Every row gives one point. Each copy is the shape, with its points in the same order, stretched, turned, moved and blurred by noise. Say if it was mirrored as well.

Shape (8 x 3):
[[-47,-35,25],
[23,26,-5],
[28,-2,-14],
[4,-11,-10],
[-12,3,15],
[-12,1,-22],
[-24,-47,17],
[38,37,-20]]
Copy 1:
[[-35,1,60],
[-6,-11,-30],
[17,-13,-12],
[4,-2,6],
[-29,-7,9],
[-5,19,2],
[-10,-12,55],
[5,-6,-50]]
Copy 1 is: mirrored
Copy 2, 8 rows:
[[-56,-47,14],
[8,17,-30],
[-4,28,-2],
[-23,14,-2],
[-18,-18,-10],
[-33,9,-21],
[-50,-21,30],
[19,34,-40]]
Copy 2 is: mirrored
Copy 3 (8 x 3):
[[-35,-12,25],
[31,31,-23],
[27,1,-24],
[17,0,-15],
[-3,16,8],
[-9,2,-30],
[-9,-26,27],
[44,34,-48]]
Copy 3 is: only turned

Shape:
[[6,25,7,-32],
[5,46,14,35],
[-6,-37,-49,10],
[-18,-1,2,-7],
[1,-28,21,1],
[10,8,48,-2],
[14,5,16,27],
[-10,-6,2,-11],
[-9,-3,-16,14]]
Copy 1, 9 rows:
[[-1,-30,-20,-17],
[-17,-52,-11,45],
[5,50,-17,29],
[-17,-5,5,0],
[13,-1,31,7],
[5,-46,23,-7],
[5,-23,9,33],
[-4,-2,1,-2],
[-7,4,-1,28]]
Copy 1 is: mirrored
Copy 2:
[[16,20,27,-30],
[4,60,12,30],
[-15,-7,-57,-8],
[-15,4,9,-8],
[5,-26,6,13],
[20,-1,41,18],
[13,17,1,31],
[-6,0,7,-10],
[-13,15,-18,5]]
Copy 2 is: only turned
Copy 3 (9 x 4):
[[0,32,-14,-7],
[39,30,38,28],
[29,-44,1,-59],
[-6,6,17,-20],
[-13,-23,7,4],
[-15,13,9,33],
[24,-8,19,20],
[-4,0,5,-19],
[19,-9,20,-22]]
Copy 3 is: mirrored

Shape:
[[-23,17,10,-15,4,21],
[-38,8,18,-4,12,-7],
[21,-31,-50,21,2,-10],
[7,-12,-41,-5,22,-19],
[20,-30,-18,-8,10,-8],
[-5,5,3,-17,-7,-13],
[2,24,14,-8,3,7],
[-29,16,19,1,-6,-8],
[24,-27,-12,-12,5,16],
[-8,-4,-12,-21,-12,6]]
Copy 1:
[[-25,2,13,-25,-3,16],
[-33,-14,14,-7,13,-7],
[45,-4,-8,46,9,20],
[41,-16,18,13,10,12],
[36,-6,-15,10,25,15],
[9,-10,-5,-14,-6,-9],
[-5,15,6,-25,-3,-3],
[-26,-6,3,-5,-4,-16],
[26,6,-21,-2,21,30],
[8,-13,-6,-10,-11,17]]
Copy 1 is: mirrored
Copy 2:
[[-16,41,6,-13,0,8],
[-37,27,17,14,-1,-5],
[13,-60,-19,0,0,25],
[-11,-44,-21,-17,5,-2],
[6,-35,7,-15,23,9],
[-3,3,19,-9,1,-11],
[4,31,0,-2,10,-15],
[-19,27,20,20,-9,-11],
[18,-16,6,-23,27,22],
[-1,1,15,-24,-7,13]]
Copy 2 is: only turned
Copy 3, 10 rows:
[[-24,29,-2,-16,9,1],
[-34,26,10,-24,-9,-21],
[29,-42,-8,11,-45,-10],
[9,-31,3,2,-14,-33],
[6,-32,19,5,-13,1],
[-25,3,2,14,-10,-12],
[-9,35,5,12,4,0],
[-34,33,0,-3,-19,-20],
[8,-17,11,8,-4,21],
[-21,-7,-11,2,0,0]]
Copy 3 is: mirrored
